Rows are points. To make a cloud, some directions were put in groups of two or more. Within a group, all points are equally far from the middle, so they leave a hole (a ring in 2 directions, a hollow ball in 3). The other directions are filled evenly. Then the cloud was stretched, turned, moved and blurred a little. Count the holes, and give their numbers of directions, smallest first.

Cloud (21 x 3):
28, 0, 56
45, 26, -10
35, 39, 6
64, 5, 29
-50, 0, -9
-48, 4, -17
-32, -33, -29
44, -4, 48
33, -13, 49
70, -18, -6
42, -7, 48
-5, -45, 16
57, -41, -31
11, -5, 55
32, 14, 55
-6, -12, 48
53, -40, 16
-19, -29, -48
49, 3, -31
7, 48, 18
-1, 48, 7
Holes: 1 (3)

Cloud (30 x 4):
-34, 24, 21, 92
44, -28, -12, -60
-16, -4, -32, -32
86, -22, 40, 36
16, -13, -33, -13
-2, 39, -29, 1
-3, 5, 42, 80
-25, -38, 20, -12
-14, 52, 10, -30
32, 19, 63, 3
-10, 4, 2, 40
39, 4, -37, 26
12, 15, -8, -60
-28, -1, 22, -13
26, -22, 42, -26
24, 19, 24, -59
9, 37, 9, 60
32, -28, 41, -20
5, 43, 44, -44
24, -34, -12, -41
-11, 31, 15, 48
16, 25, 18, -86
-24, 10, -5, 26
-18, -45, 14, -5
46, -10, 16, 7
41, -9, 72, 38
-27, -7, 50, 5
-10, -79, 26, 8
21, -3, 23, 69
63, -45, 2, -32
Holes: 0

Cloud (52 x 6):
-36, 7, 0, -32, -22, 5
-28, 45, 16, 23, 43, 10
25, -9, -27, -11, 10, -51
15, -2, 3, -20, 42, -82
49, 20, -35, 10, -9, 12
-9, 42, -23, -27, -19, -19
41, 10, -27, -31, -5, -59
41, 34, 11, 27, 42, -21
-95, 14, -7, -21, 8, -50
-60, 8, -33, 2, -16, 27
-46, -4, -34, 4, 1, -5
17, -13, 19, 42, 11, 3
-34, -4, -33, -38, -56, -16
55, 20, 21, -3, -14, -64
10, 21, 11, 48, -5, -11
-29, 23, 3, 41, 14, -27
-44, 18, -37, -20, 37, 16
-4, 5, -50, 15, -62, 34
-40, 21, -42, -22, 33, 9
-16, 54, -19, -22, 8, -47
45, 20, 14, 25, -10, -71
12, 26, 25, -20, 53, -55
2, -14, -18, -17, -9, -73
-68, -7, -35, 5, -38, 20
12, 19, -24, -32, -39, -57
-22, 29, -62, -48, -29, -8
-51, 32, 4, -17, 63, -11
-11, 51, -50, -8, 7, -6
24, -1, 29, 17, -37, -13
22, 0, 10, -42, 23, -40
15, 2, 5, -17, -28, -61
-38, 21, -12, -11, -26, -47
-11, 35, -37, 19, -29, 18
-14, 54, 27, -28, 29, -20
-36, 17, -30, -49, -22, 13
-41, 22, -42, 13, 39, -19
-11, -9, 20, 29, -40, -29
15, -9, -7, -11, 1, -28
-11, -30, -30, 26, -52, -11
-93, -10, -29, -50, -11, -18
-56, 14, 10, -9, -17, -22
-12, 17, -40, -24, -45, -2
-7, 17, -8, 39, -30, -5
42, 16, 15, 24, -13, -6
-59, 7, -52, -18, -31, 13
41, 37, -17, -41, 6, -6
-16, 16, 10, -44, -21, -17
-76, 1, -28, -9, -26, 8
14, -25, -20, -31, -10, -32
-25, 6, 2, 38, -34, -21
46, 5, 28, 37, -42, -37
-43, -48, -52, -5, -56, -5
Holes: 0
